Each row is a point. Two turns around zero, p and q, are shown by what they do to some points. Write where each new point lands after one turn and then the other. Backwards means that the second turn is done in reverse. Each puzzle has new turns, and all numbers are rounded.
(in the rows, 100 means zero)

Turn p:
131,94 => 132,98
117,123 => 114,125
52,83 => 55,77
Turn q:
106,104 => 94,103
85,94 => 112,90
79,147 => 69,59
130,55 => 125,148
Where do these land?
q, then p: 160,135 => 36,128
p, then q: 92,105 => 101,91
q, then p: 70,78 => 135,89
q, then p backwards: 89,108 => 97,87
q, then p: 89,74 => 127,107

Turn p:
118,126,115 => 125,124,96
109,96,87 => 105,91,112
137,72,57 => 109,69,155
101,100,143 => 87,140,91
79,134,72 => 126,72,70
55,72,127 => 47,105,74
Turn q:
145,118,79 => 103,144,72
113,79,83 => 125,115,106
91,146,82 => 88,88,53
51,107,137 => 70,49,118
122,58,121 => 106,124,146
77,91,98 => 109,78,107
Where do these land?
q, then p: 160,117,80 => 158,84,74
q, then p: 80,110,117 => 73,93,97
p, then q: 49,102,93 => 149,83,97
q, then p: 110,71,110 => 104,131,94

Turn p:
115,135,81,48 => 100,103,117,35
109,68,80,74 => 106,88,61,78
128,136,100,105 => 94,80,139,87
76,96,100,153 => 122,106,110,153
107,86,147,88 => 51,106,89,107
65,80,93,132 => 125,117,86,140
Turn q:
134,126,142,61 => 132,61,146,122
88,95,116,129 => 81,87,93,74
134,121,106,110 => 81,78,116,125
49,83,60,83 => 117,161,80,80
88,67,83,73 => 133,120,73,102
107,108,93,146 => 54,93,92,98
Where do these land?
p, then q: 78,109,136,123 => 66,94,119,71
p, then q: 76,94,63,105 => 90,87,103,142
p, then q: 104,62,93,71 => 107,141,87,121
q, then p: 101,134,36,86 => 105,118,167,126
p, then q: 143,62,151,116 => 87,135,54,48
q, then p backwards: 114,108,99,111 => 110,98,115,108
q, then p: 84,131,122,89 => 59,110,98,97

Turn p:
116,105,76,63,165,84 => 154,131,112,146,80,86
121,93,115,70,119,44 => 161,80,118,103,110,76
126,109,108,124,96,130 => 70,81,99,107,69,104
80,67,76,131,81,147 => 54,129,58,75,84,106
104,127,89,147,68,109 => 44,94,126,83,94,95
46,94,144,100,76,89 => 90,80,76,91,165,111
107,106,92,65,97,98 => 126,107,111,99,96,123
Turn q:
96,104,109,128,64,110 => 106,113,99,67,108,130
127,135,85,28,100,78 => 96,66,149,107,48,61
113,71,101,120,129,139 => 128,85,67,127,126,114
106,123,61,163,115,66 => 33,82,58,86,99,126
63,75,136,63,63,93 => 126,149,140,83,115,71
89,97,128,98,131,136 => 131,118,88,140,99,112
83,94,73,68,104,103 => 110,98,91,97,85,59
123,101,108,132,93,74 => 69,89,109,93,120,127
Where do these land?
p, then q: 94,125,133,108,131,101 => 81,108,71,105,134,118
p, then q: 115,149,88,101,68,130 => 146,148,101,98,101,116
q, then p backwards: 84,56,68,43,76,57 => 103,87,87,158,100,28
p, then q: 116,86,74,142,116,78 => 58,117,134,83,96,87
q, then p: 104,63,101,95,150,100 => 85,114,102,108,94,42
q, then p backwards: 83,119,110,141,105,128 => 85,84,93,68,98,141
q, then p backwards: 105,101,126,70,54,105 => 120,115,70,78,82,63

Turn p:
81,102,136,128,123,143,85,71 => 80,130,116,119,115,147,71,126
161,89,44,100,91,68,156,122 => 160,62,102,64,40,79,127,77
118,100,59,111,73,46,73,114 => 98,98,49,99,67,74,139,72
84,102,121,125,68,94,119,92 => 75,99,127,107,94,112,135,109
109,71,118,80,120,101,98,125 => 122,124,106,83,115,72,88,113
90,100,84,81,123,67,61,121 => 96,121,61,93,115,70,90,67
115,145,157,115,69,93,69,80 => 28,95,82,82,96,116,108,144
91,75,78,79,93,138,129,62 => 127,72,133,147,94,101,78,108
69,122,85,90,134,98,137,71 => 92,81,136,106,101,116,67,55
81,94,116,90,105,153,74,141 => 122,116,88,103,164,112,97,128
Turn q:
135,56,52,114,88,124,129,129 => 133,75,69,153,102,147,101,83
51,113,130,54,97,99,66,66 => 75,105,107,57,142,41,97,110
92,126,121,122,74,152,91,141 => 74,137,60,131,87,96,68,131
85,131,121,83,123,97,124,97 => 60,101,133,99,103,96,109,116
105,119,119,119,50,143,50,96 => 95,119,39,82,82,74,52,115
121,123,89,84,142,112,114,57 => 60,54,110,87,80,97,126,85
111,55,97,128,132,61,88,101 => 145,111,126,106,82,97,122,56
82,77,81,123,86,77,144,105 => 142,86,129,127,104,117,102,124
123,70,119,76,66,62,100,71 => 127,82,122,62,124,110,62,74
97,81,85,64,141,76,114,105 => 95,92,128,104,130,111,141,73
98,150,86,133,101,97,80,131 => 93,139,79,92,63,115,120,133
Where do these land?
p, then q: 138,97,139,142,149,132,70,106 => 44,128,36,92,111,118,113,119
q, then p: 87,123,142,105,72,58,87,80 => 70,91,75,73,133,59,86,118
q, then p: 131,132,70,101,83,71,105,95 => 134,72,105,112,129,90,94,131
q, then p: 94,113,65,91,141,149,104,126 => 121,99,137,118,94,136,131,56
p, then q backwards: 85,133,90,117,131,128,126,82 => 147,89,107,85,85,79,134,106
p, then q: 83,67,112,98,81,68,129,134 => 83,94,161,88,99,122,85,104
p, then q: 92,64,57,43,108,101,124,65 => 154,115,112,66,60,93,74,60
p, then q backwards: 84,118,142,102,78,63,101,144 => 75,131,97,52,133,84,71,91
q, then p: 97,67,103,132,100,120,44,87 => 86,74,70,104,44,82,108,79
q, then p: 109,86,79,70,57,110,111,80 => 142,128,82,114,101,86,71,100
